Each row of a before or after table is a point. One or more steps were done to the points. Then noise was added and the rows were shuffled. The steps act on how far a point lies along the listed directions, d1 being the first. Name the steps. A step turns or swaps two directions, mirrors them in a line or flattens them onto one, adds a multiple of one to another, or multiplies one. Angles are multiples of 10 degrees, from the lower direction toward the higher: turns from -170 to 170, lines from 10 to 170 but not 90. Use the fewest steps. Two steps may share a direction if one is a turn and the other turns, adds or multiplies; they go together, in the order done. Otherwise the lowest direction goes first.

Directions:
(1): [  6 -46 -10]
(2): [ 17  11 -43]
Before (11 x 3)
[[  7  22 -52]
 [ 22 -26 -78]
 [ -9 -12  16]
 [-21  14  17]
 [  1 -57 -38]
 [  1  12   0]
 [ -1 -57  -7]
 [ -6 -22  -5]
 [-23  25  23]
 [ -9  29  -2]
 [-17  25  22]]
After (11 x 3)
[[ -2  44 -29]
 [ -2 -14 -17]
 [-18  23  14]
 [ 19  33 -81]
 [-22   7  28]
 [ 16 -34 -41]
 [ 10 -19 -66]
 [-17   0  23]
 [-21  -4  27]
 [ -1   7  10]
 [-10 -14   7]]
Steps: turn d1 and d2 by 40 degrees

Directions:
(1): [19 19  8  0 -1 14 70  5]
(2): [ 13  15  40  -1  34 -35  -1 -40]
(3): [ 14  21 -58  20  37 -10   0  -6]
(4): [-11 -28   5  17  28  55   2 -32]
(5): [ 47 -34 -16 -47   0   1  -2 -13]
Before (8 x 8)
[[ -8  -2 -29  -8 -24 -24 -70  -2]
 [-22 -17 -34  18   0   8 -12   0]
 [ 18 -25  13  -6  35  41  57 -33]
 [ 16  25   3  20  50  35  48 -22]
 [-22 -11 -17  11 -13  29 -40  -7]
 [ 11  44   6 -26  14 -86  -5   3]
 [-17 -10 -22  -2 -34 -12 -13  38]
 [ 34   5 -41 -18  35 -37 -11   0]]
After (8 x 8)
[[-13  11  33  11  -5 -40  25   8]
 [  7 -27  21 -43 -11 -28 -47   7]
 [-15   7  44   9 -14  32   6 -30]
 [-21 -17  29  15  -1  -1  -1 -21]
 [  4 -16 -42   8  27  26 -42  10]
 [ -2  -8 -27 -59 -43 -36 -12  48]
 [  6 -27 -40  10  51  12 -10 -30]
 [ -2  -1  52 -18 -34   5  11 -15]]
Steps: add -0.3 times d1 to d4; turn d1 and d3 by 110 degrees; mirror d2 and d5 in the line at 70 degrees
